Each row of a before or after table is a point. One or more steps were done to the points. Then noise was added and the rows were shuffled. The steps act on how far a point lies along the listed directions, d1 being the first. Name the steps. A step turns or swaps two directions, mirrors them in a line or flattens them onto one, adds a multiple of one to another, or multiplies one. Angles are multiples of 10 degrees, from the lower direction toward the higher: turns from -170 to 170, lines from 10 to 170 but not 90. Use the fewest steps. Two steps may share a direction if one is a turn and the other turns, adds or multiplies; they go together, in the order done. Otherwise the lowest direction goes first.
(in the rows, 128 means zero)

Directions:
(1): [150  87 126]
(2): [109 120  86]
(3): [164 148 108]
Before:
[[182 130 148]
 [163 156 143]
 [126 152 108]
 [134 140 114]
 [120  80 156]
 [ 91  79 102]
 [143 107 126]
 [ 98  76 152]]
After (8 x 3):
[[119 147 130]
 [161 154 147]
 [142 106 127]
 [114  86 112]
 [181 129 149]
 [ 91  80 103]
 [133  88 120]
 [128 137 129]]
Steps: flatten d2 and d3 onto the line at 140 degrees

Directions:
(1): [108  98 111  84 103 117]
(2): [143 135  70 133 146 112]
(3): [122 156 107 127  95 172]
(4): [119  82 117 168 120 145]
(5): [185 109 132 111 124 146]
Before:
[[112 154 127 109 106 152]
 [142 147 110  93  93 146]
 [139 163 147  98 100 141]
 [116 174 122 148 171  84]
 [104 150 102 143 161  82]
 [129 150 118 142 185  66]
 [135 148 102 150 163  89]
 [ 96 156 112 157 148  93]
 [131  79  94 112 143 117]
 [100 144 148  83 123 129]
 [132 118 151 130 104 137]]
After:
[[100 131 128 141 114 117]
 [192 137 109 130 152 125]
 [200 152 140 139 170 121]
 [144 123 137 146 121 186]
 [109 170 103 103 135 132]
 [113 136 133  85  89 131]
 [108 133 108  93 117 119]
 [189 125 138 131 150 119]
 [189 142 123 122 168  98]
 [104 153 132  91 110 103]
 [181 127  97 132 150 108]]
Steps: swap d1 and d3; turn d2 and d5 by 100 degrees

Directions:
(1): [181 128 150 110 113 108 119 165]
(2): [108  73 105 122 115 101 103 143]
(3): [139  88 148 153 108 140 177 123]
(4): [104 130 161  92 136  86 151 110]
(5): [101 120 182 137 130 154  98 146]
(6): [153 110 137 106 113 144 100  73]
Before (12 x 8):
[[149  64  95 125 116  77  91 174]
 [121 125 109 100 142  82 142 111]
 [134 111 160 105  99 105 136  86]
 [126  68 148 128 115 122 147  99]
 [122  78 127 126  90 117 105 113]
 [140 100  99 148 106 112 111 159]
 [143 115  85  93 128  99 142  93]
 [105  79 159 125 118 120 102 101]
 [124 134  94 116 135 100 129 128]
 [176 158  92 109 138  98 136 130]
 [167  94  91 136 109  99 116 171]
 [162 141  91 114 147  78 162 131]]
After (12 x 8):
[[124  85 138 127 123 103 102 175]
 [127 151 102  93 148 102 105  99]
 [105  93 128 113 134  86 143 129]
 [ 94  91 102 109 134  90 119 150]
 [123  65 139 116 127  91 103 145]
 [106 166 132  95 131  83 109 130]
 [135 162  78 115 121  97 123 122]
 [167 121  86 135 106 115 116 128]
 [116  92 118 132 120 108 142 134]
 [180 108  82 119 111 100  99 145]
 [194 118  62 115 125  75 130 138]
 [130 174 103 119 150  98 144 108]]
Steps: turn d3 and d6 by 130 degrees; add -0.5 times d1 to d3; mirror d2 and d5 in the line at 140 degrees

Directions:
(1): [148 136 164 160 139 131 176 130  93]
(2): [133 120 129 134  73  89 139 168 132]
Before:
[[140 141 130 141 124 113 139 119 111]
 [117 145 105  97 150 152  86 102 142]
 [124 126 141 142 154 150 155 106 113]
 [ 99 112  72  72  66  79  38 156 204]
 [ 96 120  76  90 151 142  63  98 163]
 [132 156 161 131 143 129 136 110 114]
 [147 138 142 156 146 144 149 129 107]
 [127 126 113 130 159 146  92 101 147]
 [135 138 143 111 160 140 129  99 127]
 [139 148 140 135 147 153 147 114 106]
 [111 144 127 125 150 138 117  96 116]
 [134 129 150 142 143 133 162 121 119]
 [115 131 117 124 148 142 101 121 124]
 [133 138 138 119 162 149 125 117 127]]
After:
[[137 154 158 136 249 199 124  45 103]
 [131 137 111 123 114 108 113 121 131]
 [130 134 144 148 132 128 140 137 101]
 [134 127 115 134  94 110 118 160 138]
 [143 132 148 131 116 114 149 153 121]
 [144 138 165 170 174 148 182 104  74]
 [122 142 144 145 108 107 148 130 102]
 [128 146 145 119  97  99 125 139 134]
 [145 133 154 124 110 103 153 139 120]
 [133 135 126 126  86 113 135 152 128]
 [152 129 154 168 135 122 151 129 110]
 [150 152 161 150 139 135 166 126  89]
 [121 118 122 120 100 106 131 146 149]
 [121 114 128 134  90 107 148 149 133]]
Steps: turn d1 and d2 by 130 degrees

Directions:
(1): [ 93 125 116 139 100  92 109 116 104 184 123]
(2): [131 140 104 103 126 121 191 122  87 131 155]
(3): [ 57 131 139 133 152 150 139 155 111 112 112]
(4): [111 157  75 121 113 115 110 161 158 110 156]
(5): [130 179 127 132  91 152 111 100  99 101 103]
(6): [107  80 126 119 108 137 106  96 114  94 169]
Before:
[[108 125  76 105 106 102 115 143 128  83 182]
 [143  84 116 113 148 135 154 139 134 109 137]
 [200 150 161 143 138  82 138 115 171 183 105]
 [140  96 165 103 125 148 131 118 115 108 119]
 [175 178 144 145 141 124 150 133 149 145 102]
 [185  99 136  89 132 136 158 100 119 124 163]
 [166 148 114 117 121 120 113 123 158 132 126]
 [ 88 152 107 126 103 124 139 133 118 132 136]]
After (8 x 11):
[[124  73 132 130 133 111 141 119 107 168 113]
 [180  90 146 118 102  95 104  80 121 198 132]
 [181 148  96 106 105 107 124 109 145 140 146]
 [ 85 152 118 139 116 146 101 154 159 102 122]
 [163 160 124 139 113 106 139 111 132 152 132]
 [244 122 164 126 127  87 156  76 157 161 139]
 [108 134  91 124 108  94  86 153 148 108 151]
 [125 108 151 105 114 126 140 118  95 144 115]]
Steps: turn d1 and d2 by -140 degrees; multiply d3 by 1.6; add 1 times d5 to d4; multiply d6 by 0.4

Directions:
(1): [125 122 123  76  99 149 128  96 127 161  79 128]
(2): [131 154 118 129 129 192 161 174 131 141 131 146]
(3): [ 59  83 112 128 128 139 138 128 113 143 156 129]
(4): [107 145 119  83 110 125  74 167 139 101 140 133]
(5): [170  90 150  91 161 150 114 128 116 142 166 125]
(6): [117 140 176 130 111 134 130 149  88 131 121  69]
Before (14 x 12):
[[130 156 101 133 150 122 100 171 153  89 152 186]
 [117 128 157 156 136 116 118 144 112 133 163 116]
 [116 110 151 180 142  72 144 132 102 111 127  85]
 [122 106 142  90 123 192 141 165 103 164 138 106]
 [154 169 129  76  99 163 104 167 136 124  96 134]
 [126 163  93 139  98 155 170 142 132 131  95 148]
 [138 140 102 143 111 110 127 116 159 114  99 169]
 [102  81  98 140 134  89 128  76 125 166 111 140]
 [155 179 121 165 128 120 124 147 142 111 100 113]
 [ 64 131 127 148 110  84 104 109 119 101 122 125]
 [176 104 127 137 144 145 153  97 123 146 168 117]
 [189 146 141 128 143 151 161 139 117 123 123 114]
 [130 148 132 129 131 103 102 157 148  94 152 137]
 [174 170 121 131 116 144 133 142 133 137 116 128]]
After (14 x 12):
[[174 130 171  92 111 110  94 120 112 131 104  78]
 [131 151 157 160 131 123 125 154 115 130 148 120]
 [127 122 100 138 101  76 132  78 132 116  93 137]
 [103 102 115 131 116  93 114  96 114 141 142 109]
 [177 100 139 150 146 149 171  85 114 152 162 103]
 [107 103  95 130 121 122 131 117 151 125 126 181]
 [105 188 112 147 115 158 131 168 139 106 114 161]
 [ 99 134 121 114 126 114  91 174 145  93 173 141]
 [167 138 100 146 144 170 176 127 135 182  94 162]
 [ 69 110 105 162 129 101 121 121 128 125 138 111]
 [112 123 105 109 151  89  61 159 147  77 171 178]
 [ 82 110 125  61  90  95  52 127 123 110 120 113]
 [121  79 138 136 138 103 152  91  93 131 141  93]
 [120 141 133 198 146 140 194 171 109 129 119 113]]
Steps: turn d2 and d3 by -160 degrees; multiply d4 by 1.6; turn d5 and d6 by 20 degrees

Directions:
(1): [170 157  73 134 158 125 133 146  86 110 111 117 147 116]
(2): [187 170 150 121 118 124 134 115 158 154  97 159 113 138]
(3): [158 101 152 130 174 163 133 103 114 170 154 116 158 137]
Before (8 x 14):
[[117 134  79 127 122 120 135 147  86 115 123 105 140 112]
 [ 59  90 102 130 108 123 125 158 100  91 143  99 134 126]
 [117  87 157 125 125 131 126 121 152 138 149 127 132 121]
 [ 71  91 109 122 140 148 122 129 111 127 156  98 127 130]
 [159 105 192 128 147 146 134  97 135 199 155 137 151 156]
 [161 153  14 132 160 106 134 182  51  89 101  94 147  98]
 [ 81  83 123 146 116 119 119 139 128 117 141 126 120 124]
 [133 133 131 132 114 107 124 136 124 133 123 118 134 133]]
After:
[[107  89 142 123 132 148 135 113 111 159 159 106 145 126]
 [115  99  89 151 146 119 124 147  99 111 133 119 140 115]
 [ 90  83  99 129 146 144 128 153  78 113 154  83 160 129]
 [ 98  31 197 119 159 174 131  92 139 209 190 100 148 142]
 [108 164 127 127  61  73 124 155 151 108  96 158  93 139]
 [126 124  99 127 113 102 124 152 131  92 121 128 120 103]
 [ 70 103  92 118 129 131 121 142 109 109 144 103 123 127]
 [141 129 136 134 127 112 125 135 122 142 127 115 138 136]]
Steps: turn d1 and d3 by 140 degrees
